Each row of a before or after table is a point. The points were changed in one or more steps. Then noise was added and the rows were shuffled. The steps act on how far a point lies along the listed directions, d1 being the first. What was done? A step turns or swaps two directions, mirrors them in a line or flattens them onto one, adds a multiple of one to another, or multiplies one. Angles are multiples of 10 degrees, from the lower direction toward the higher: turns from -170 to 170, lines from 10 to 170 but not 90. Use the fewest steps. Two steps may share a direction if one is a turn and the other turns, adds or multiplies; they go together, in the order done. Otherwise the lowest direction goes first.

Directions:
(1): [ 43 -19]
(2): [-19 -43]
Before:
[[  5 -49]
 [-36  19]
 [-18 -36]
 [ -3  -1]
 [ -2 -45]
 [ 33 -52]
 [-21  14]
 [-42   2]
 [ -3  43]
 [ 62 -25]
 [-16  -1]
 [ 53 -29]
 [-34  32]]
After:
[[-63 -21]
 [-60  20]
 [  3  -5]
 [ 43 -19]
 [-60  31]
 [ 38  32]
 [ 26 -37]
 [ 25  -4]
 [-36 -36]
 [  9 -16]
 [-42 -39]
 [-18 -45]
 [ 48  -2]]
Steps: multiply d1 by -1; multiply d2 by 1.3

Directions:
(1): [-41  43 -10 -41  25 -28]
(2): [ -3  19 -70   6 -27  25]
Before:
[[  1  -5  -7   9  -1   4]
 [-16  12  -8   2  -4   7]
 [  1  -6   4   6 -10   7]
 [-22  -2  10   3  18 -11]
 [  9 -10  22   8  14  -2]
 [-11  12 -18   3  10   2]
 [  6   4  -2   4 -26  -1]
 [-54  46  18 -69  52 -60]
 [  7   4  -6  15  -5  14]
 [-21  23 -17 -16  12   0]
 [ 14  -2  17  -2   6 -14]
 [  3  -2  -6  18 -10   6]
 [  7   8   1  -4   2  -6]]
After (13 x 6):
[[-16  11   0   2  -1   3]
 [ 14  -1  14  -2   6 -14]
 [-22  -6  26   1  22 -17]
 [  5   7 -12   4 -29   3]
 [-49  19 121 -78  90 -97]
 [  8  -9  12  10   9   1]
 [  5   7   7  -5   3  -8]
 [-19  17  14 -16  23 -11]
 [  0  -2 -13  11  -3   7]
 [  1  -4  -7   8 -14  10]
 [-10   9  -6   2  15  -3]
 [  9   5 -19  16  -9  18]
 [  3   1 -18  20 -16  13]]
Steps: add -1 times d1 to d2

Directions:
(1): [-15   6   9 -57  29 -32  -3  52 -27  20 -56]
(2): [-11  46 -28   1 -64 -11  68   3   0   6 -23]
(3): [ -6  -8  12 -60  14 -17  26 -67  33  40  15]
(4): [ 26  -6  -5 -50 -10 -25  16   8 -29 -70  48]
(5): [-67 -17  46 -23 -26  59  11  13 -15  -6  17]
Before:
[[  2 -30  56 -83  60   3 -17   5 -39 -38  23]
 [-31 -32  10  54  30  50 -83  39 -10  25   1]
 [-63 -29  60 -33 -21  65  15 -54   3  16  48]
 [ -4   0 -16 -54   1  -5  24 -28  -1  26  27]
 [  8  -7 -10 -10 -28 -39  -5  57 -54 -52  -1]
 [  5  24  -6  -1 -35   7 -15  63 -43 -25 -26]
 [ 21 -12   6  31 -17   7  -4  -4  16 -43  54]
 [-25  14  10  23 -28  23  17 -16  12  36   0]
 [-19  -9   7  49   2  29 -15 -11  31  18 -23]
 [  1 -30  12  64  32  41 -67   1   1  -8  58]
 [  0 -22  12  -8  68 -17 -44  -2  -4  29 -10]
 [-55   5  29 -43  -1  -2   8  21   0  37 -33]
 [-60  -7  36  53 -74  82  28  -1 -20 -21   4]
 [-43   2  17 -21 -64  46  36   2 -31 -41  46]]
After (14 x 11):
[[ -54   -3   30  -19  -65   64   27   -3  -29  -48   56]
 [ -47  -17   33   65  -60   81   15   -7  -14  -21   13]
 [ -49   16   18  -32   -9   -9   22   10    3   36  -32]
 [ -63  -33   63  -39   -6   58    4  -53    3   18   46]
 [  14  -17   15   24   -7   17  -14    3   12  -43   57]
 [  -6    1  -13  -54   -2    4   27  -24   -2   23   31]
 [ -12   -7    0   -9  -43  -20    2   59  -57  -54    4]
 [   2   24   -9    3  -44   14   -6   57  -45  -26  -22]
 [   4   -9    4  -18   68  -32  -35    2  -11   37  -27]
 [ -11   11    3   33  -18   19   13  -26   20   41    3]
 [ -27  -27   62 -105   46   16   -2   20  -50  -31   10]
 [ -15  -22   -4   51   42   24  -85   43  -14   33  -24]
 [   0   -7   -5   52   17   16  -25  -12   33   19  -32]
 [   4  -35   13   47   56   30  -78   17   -7   -5   43]]
Steps: turn d1 and d2 by 20 degrees; add 0.5 times d4 to d5

Directions:
(1): [ 45  17 -46  -2  -8  55  56 -15  25 -29 -15   2  51  28 -36 -49  -3 -19]
(2): [-34 -28  14  63  24   3  28  17 -27 -25 -12 -67 -27  53 -23 -25  22  35]
(3): [-34 -34   1 -16 -24  16  45  21 -27  20  68  14  17 -21  56 -59  34  -3]
(4): [-35  46 -31  23  37   1  10  22  55  28   2 -44 -21 -23  41 -28 -60 -29]
(5): [-12   1  11  -1  24  22  53 -24 -60  34 -17  57 -39   0 -20  -4 -71  17]
(6): [ 35  -9  22 -15  76  61 -29  58 -11  24 -10   4  37  21  35  12   3  24]
Before (13 x 18):
[[ -3  42 -14  30  79  18  16  19  25  37  -7 -25 -14   7  18 -13 -76   1]
 [-38   1  15  31  24 -27 -46  45  38  16  31 -70  -7 -17  44  48  16  27]
 [-28 -15   4  10 -33 -47 -30 -20  10 -28  -2 -60 -19   2 -17  10  59   4]
 [ 11  62 -39  20  35  52  65 -15  36  14 -31   3   4  11 -20 -47 -69 -33]
 [ 10  60 -55  29  19  23  21   9  57  -1 -24 -61  12   1  -8 -61 -64 -46]
 [-34 -36   0  24  -7   9  16  27 -27  35  50 -24 -29   6  35 -12  16  22]
 [  5 -21  18  33  35  24 -11  35  -6 -16   1 -50   8  35  -4  -7  27  28]
 [ -3 -21   5   7 -27 -47 -64  11  16 -14  -7 -46   2  -9  -6  41  27   7]
 [ 10  20 -27 -13  47  42  56  47  36  24  -8  -3  31  -6  11 -37 -55  17]
 [ 50   8 -26 -12 -73 -29 -53 -40  36 -73 -34  17  29 -25 -37  28  32 -24]
 [ 13  -2  33   7 -35 -78 -42 -19  -1  -7 -11 -23 -37 -10 -36  27  61  18]
 [-37  37  -5  21   9   3 -17  -8   5   9   2 -31  15 -22  15  -8  14 -20]
 [ 63  34 -40 -26 -35  -5  -7 -22  52 -57  -5   4  68  20 -17  -6  18 -29]]
After, 13 rows:
[[ 68  24 -25  -4 -62 -36 -72 -51  50 -82 -68  11  20 -16 -61  55  15 -21]
 [-40  34  -4  19   6   6 -13  -7   4  10   6 -30  16 -22  18 -12  16 -20]
 [ 74  43 -38 -23 -30 -13 -18 -25  56 -61 -22   4  65  26 -32  12  11 -30]
 [ 23   9  32  11 -27 -84 -57 -25   6 -13 -32 -30 -40  -3 -52  45  50  20]
 [  7 -11   6  11 -23 -51 -76   7  25 -19 -23 -50   1  -4 -23  56  20   9]
 [  6  50 -14  32  88  18   5  16  28  34 -24 -30 -17  12   1   0 -83   3]
 [ 16  71 -41  26  41  50  58 -18  43  12 -45   4   0  13 -32 -35 -78 -31]
 [  6 -21  17  33  38  24 -14  35  -9 -16  -2 -54   7  35  -6  -4  25  30]
 [ 20  67 -56  34  26  21   9   5  62  -4 -40 -64   9   7 -20 -50 -70 -45]
 [-36   1  15  32  25 -28 -44  45  37  15  30 -76  -8 -16  42  47  15  29]
 [-53 -53   3  17 -20  16  41  38 -42  45  82 -17 -22  -6  65 -40  33  21]
 [  6  16 -26 -14  41  45  63  47  33  26   2  -1  31  -9  19 -44 -51  16]
 [-25 -14   1  11 -29 -49 -37 -20  13 -30  -8 -60 -20   2 -23  17  57   3]]
Steps: multiply d3 by 2

Directions:
(1): [ 37  63  37  -3 -66 -15 -34 -11  14  38  53   8   7  -3 -33 -25  18 -55
  36   5 -17  60 -30   8  -8  50 -22  44 -17 -44  13  -9]
(2): [ 13  75  14 -46 -26  51  28  12 -44 -20 -58  -2 -32  35  36  -7   9  -5
  31   9  19  60  31 -25  41 -15 -33 -37  32  14  -1  47]
Before:
[[  15  101   56  -29  -63   47   -8   -1  -39    5  -30   -7  -34   40
    -5  -19   25  -32   59   24    1   98   -7  -35   17    5  -30  -14
    11   -5   12   38]
 [  35  121   36  -23  -67   31   27    4  -28    6  -19   19  -40   33
   -10  -28   15  -62   53    8    2  105   26  -22   19    0  -43  -10
    14  -20   -8   39]
 [  22   52   19  -21  -43    4  -35  -13   14   24   21  -15   -7   20
    -8  -23   10  -28   22    1   -2   53   -7   14    4   20  -23   25
   -19  -31   12   -8]
 [  22   42   17  -10  -19   15   14    7   -6   14   -3   -8  -19   34
    -8  -19    3    1   18  -13   11   18  -12    3   10   16    2    4
     7  -14    5   20]
 [  48   -9   36   38  -14  -35  -46  -38   43   30   67   24   27  -16
   -44  -21   12  -41   -2    0  -21   10  -59   -1  -44   42    3   44
   -27  -32   16  -22]
 [  16  -13   13   36   -3  -29  -35  -14   26   25   81   -8   24  -20
   -43  -16    1  -20  -12   12    1   -5  -51   30  -29   40   17   45
   -36  -39   13  -19]
 [ -11  -21   -9   15  -15  -31  -31    9   30   14   27    3   26  -15
   -18   -4   -5    0  -24  -14  -10  -28  -17   22  -16   13   22   16
   -11  -15   14  -18]
 [ -53 -119  -53   23   73   -2   42    9    4  -45  -35   -8    9   -3
    -1   30  -28   72  -52  -10    8 -115   29    3   -9  -65   48  -42
    10   54   -4  -15]
 [  30   54   39  -23  -41    8   -7    1  -18   27   -9   -2  -13   14
     6  -26   21  -25   20    2   -5   52  -13   -8   -2   -4  -44   20
     1   -5  -12    5]
 [   3  -22   13   35  -16  -35  -35  -16   15   28   66   -7   20  -46
   -27  -10    6  -11   -6    1  -22   -8  -42   22  -56   40   16   45
   -20  -25   18  -46]]
After, 10 rows:
[[ 21   3  19  30 -15 -24 -35 -15  21  27  80  -7  22 -16 -41 -20   4 -26
   -5  14   2   9 -51  28 -25  43  10  46 -33 -41  13 -15]
 [ -4   5  -4  18   6  -3  28   1   1  -5  -7  14 -16   5 -17  -2  -6 -17
   -2  -3  -3   7  22  -6 -11 -24   4 -10  -1  -1 -17   5]
 [-13  -4 -13 -20   1  34  41  11 -25 -33 -47  -4 -15  26   6   4  -6  27
    2   1  13 -16  33 -14  21 -41   3 -42  25  34   5  20]
 [ 11   1  22  26 -31 -28 -35 -15   8  30  64  -5  15 -40 -26 -16  10 -19
    5   3 -21  12 -42  20 -49  45   6  46 -17 -29  19 -38]
 [  4   1   2  -2 -10 -12 -35 -14  25  19  26 -17   3   7 -10 -12   0  -8
   -3  -4  -4   8  -8  22 -11  11  -1  25 -26 -22  10 -24]
 [  9   6   4   4   3   3  14   6   3  11   1  -9 -10  25  -9 -11  -4  15
    1 -17  10 -12 -13   8   0   8  16   5   3  -7   2   9]
 [ -1   8   0   3 -33 -23 -31  10  22  16  24   4  20  -7 -16 -10   0 -12
  -11 -12  -8  -3 -16  18  -9  19  11  15  -6 -20  17  -9]
 [ 11  -5  18  -1  -4  -9  -7  -1  -3  21  -4  -4  -2  -2   2 -14  10  -1
   -8  -3  -8   0 -16   1 -18 -16 -20  19  -7   5 -15 -13]
 [ 47  -9  37  37 -13 -34 -47 -38  42  29  67  24  27 -16 -44 -19  12 -41
   -2   1 -21   9 -58  -1 -43  41   2  44 -27 -32  16 -22]
 [-22  -5  19  11   3  15  -7  -4 -12  -5 -20 -10 -11  13 -11   4   6  10
    9  13  -3   7 -12 -20 -10 -17  13 -14  -4  14   4   5]]
Steps: flatten d1 and d2 onto the line at 140 degrees

Directions:
(1): [  1 -52  46  25  16 -40  41  32 -31  17  34  -7 -51  65 -72  14  25 -31
 -17   9 -41 -13 -10  -4  -6 -10  -4 -41 -19 -41  25   4  45  -6  10   8
  21  10   7 -57 -16  28 -68  22  10  -1  27   3  33 -36   5  31  23  37
  69 -71 -20  30  54   3  65 -28 -34  21]
(2): [ 12  19  43 -39  15  72   2  -4 -54  36  13 -18 -44 -33 -70  15 -30  28
 -23   8 -52  12  21  89 -21  -7 -15 -17 -15  36  10  26  43   5 -21 -19
 -12 -44  -5 -25   3 -34 -21 -21  23  42  19 -53  16  15  -2 -47 -30 -52
   0 -23  15 -21 -92  55  14   9  23 -20]
(3): [-42  50  15   8 -12  17  67  29 -47   4 -47  -2  49  29 -23 -15   3 -37
 -12   0 -43  42 -24   1  21  -7  -1  -3  19  -4   1  34   1 -28  30 -57
  37  15 -46 -26   4   5  57 -14 -34 -21  13  80 -23  70 -19 -14 -56 -51
 -45  -7 -21  80  10  18  19   8 -51  16]
(4): [-10  37 -46  57 -22  34  11  -3   3 -22  55 -37   9  47   5  78 -51  13
  69  46   9  23  -1   0   6 -42  18 -11   1  24  42 -18  11   4  71 -19
  12  61  -9 -19 -13   6 -17 -35 -28   7 -19  25  10 -48 -44  12  56  -7
  30  27 -21  12 -80  18  -9  21  44  49]
Before, 8 rows:
[[   3   22   -2   -7   -8   30    0   -5   -3    4    1    6    8  -18
    -4   -6  -20   16   -5    8  -11   10    2   15   -6    6    3    4
    -1   17   -6    8   -7    6   10  -10    0   -6   -2    5    3    1
     6   -9   11  -11    2   -8  -11   17   -2  -21  -18  -19   -7   11
    -5   -3  -35   15  -14    6    7   -5]
 [ -12   18   -9    6   -7   -2   -6   -6   17   -2  -26    8   31  -32
    28  -17    3    3    3    2   29   14   10   -1   10   11   -3   15
     4    1   -9    7  -21    1   -7  -10   -6   -6  -14   24    8   -5
    28   -3  -12   -9   -3   21  -19   25   -1  -14  -17  -23  -28   32
    -3   10   -6   -7  -17   12    3   -2]
 [  -4   38  -24   -8    0    9   -3  -10   21  -21  -24    4   44  -20
    43  -18  -11    7   15    5    8    9   -8   -5   11    3   -7   21
    18   11  -18   16  -13   -6    2  -22    2   15  -15   20   -1   -5
    57  -22  -12   -6  -18   25  -26   46   -7    1   -9  -23  -49   36
    -1   22  -14   -6  -25    2   -7  -13]
 [ -14   39   26  -20   -8   47   25   -4  -42   11  -15  -13   -1  -12
   -34   -3  -28   -1    2    1  -45   22    4   34   -1   -5  -17   -9
     8   21   -1   25   27   -2  -12  -29    5   -4  -18  -20   15  -15
    19  -12    6    9    2    5  -11   44    3  -33  -39  -37  -16    3
     6   17  -61   34    8    7   -1    8]
 [  10  -12   10   -1    5   -1  -27  -18    9    2   22    2  -28   -7
   -17   -9  -14   14   -4   10    0  -13   11   16   -8    2  -14    2
   -14   -2    0   11    6   18   -9   15  -12  -12   15   -5    2  -10
   -35    3   27   22   12  -37   17  -28   10   -1   18   14   26  -19
     6  -29  -17   14  -11   -7   26  -12]
 [  20  -14   16  -14   11    4   -6   -1   -3   11  -12    1   -6   -4
   -16  -10   11    2  -21   -9    1    0   -1   11  -11   -2  -12   -1
    -4  -10  -12    3   17    0  -17   11  -10  -15    7  -10   -9    5
   -20    1   11    6    6  -18   14   -2    5    9   -6  -12    8  -12
    10   -8    6   12    1  -11   -3  -13]
 [   2   -6  -13   19   -1   -9  -11    4    3  -13   15  -22    4   13
    23   11   -4    1   21   -1    8    0   -7   -5   11   -2    9   11
    -4    3    7   -4   -3   11   14    7   -9   12    2   -4   -2    8
    -4  -11    5    2  -13   -4    4   -9   -8    1   28   10   16    5
    -7    0  -10  -12    4   11   16   17]
 [ -13   71   -6  -10  -15   83   -6  -18  -39    7  -14  -26    4  -40
   -17   27  -44   26    8   20  -25   31    8   67   -5  -21    6    5
     9   51    8   21   11  -12   13  -45    4  -15  -24   -4    2  -31
    32  -39   -2   26  -14  -15  -17   48  -18  -40  -29  -84  -36   26
     8   -4 -121   41  -17   33   37    3]]
After, 8 rows:
[[ 19 -15  14  -9  10   1  -4   1  -2  10  -8  -1  -6   0 -16  -9  11  -1
  -20  -7   1  -1  -3   8 -10  -3 -11  -1  -4 -12 -11   2  17   0 -13  10
   -8 -10   8 -12 -11   7 -22   2  10   4   6 -16  14  -4   4  12  -3 -10
   11 -12   9  -6   9  11   2 -11  -5 -12]
 [-27 -20   0  64 -12 -57  42  28 -10 -15   6 -10  -5  76 -20  19  29 -49
   10  17 -10  -3 -29 -48  13 -21  16 -25   3 -46  22  -5  13 -26  44 -10
   44  46  -8 -42 -21  44 -24  17 -17 -27  -2  53   3 -11  -6  56  30  26
   46 -35 -34  58  65 -25  47 -15 -36  48]
 [  8 -16   5  12   3 -10 -21 -15  13  -2  31  -1 -28   9 -17  -1 -14  10
    5  16   2 -14   8   6  -6  -3 -10  -1 -14  -8   6   6   8  17   1  16
   -7   0  16 -10  -1  -4 -42   4  22  17  10 -27  20 -39   6   9  30  23
   37 -22   0 -23 -10  11  -7 -10  24  -2]
 [  3   3 -15  15  -2   4 -15   0   1 -12  15 -24   5   4  23  15 -13   7
   22   0   8   3  -4   5   9  -3   9  14  -3  12   6  -2  -3  12  14   4
  -12   8   0  -1   0   1   1 -16   7   7 -15 -11   2  -5 -10  -8  24   0
   10  11  -3  -6 -28  -6  -2  15  23  15]
 [  0  -7   0  17  -7 -14  15   9   6  -3   9  12   3  20  -5  -9   2  -9
   -4   8  -7   0  -9 -22   0   6   7  -6  -2 -13  -1  -1  -6   1  19   1
   13  14   1  -7  -4  24 -11   8   6 -28   6  14  -4  -3   2   9   1  15
   19  -8 -19  16  23  -6   7  -8 -16  10]
 [ -7  12 -19   9   2 -31   9   2  29 -27 -22  11  41   8  42 -25  11 -14
   11   2  12  -1 -18 -36  17   5  -5  14  16 -17 -16  10 -13  -9   6 -11
   12  27 -11  11  -6  14  43  -5 -14 -22 -15  42 -21  32  -1  26   4   8
  -28  18 -10  38  41 -25  -7 -12 -30  -4]
 [-20  -9  33  13  -5 -24  47  18 -28   2  -8  -2  -6  41 -35 -13  10 -38
   -3  -3 -40   5 -15 -22   7  -2 -13 -23   3 -28   4  13  28  -9  -1 -11
   23  22 -11 -37   4  22  -8  18   0 -19   9  36  -2  18  11  13 -13  17
   22 -30 -12  46  35   0  40 -18 -40  27]
 [-15  -1  -7  20  -6 -31   3   3  23  -5 -23  12  28 -10  27 -21  20 -12
    2   0  32   6   3 -24  14  12  -2  10   2 -20  -6   2 -21  -2  -2  -3
    2   5 -11  17   3  10  16   9 -15 -21   0  35 -15  14   3   5  -6  -2
  -12  19 -11  21  34 -21  -4   2 -12   6]]
Steps: swap d1 and d2; add -0.3 times d3 to d4
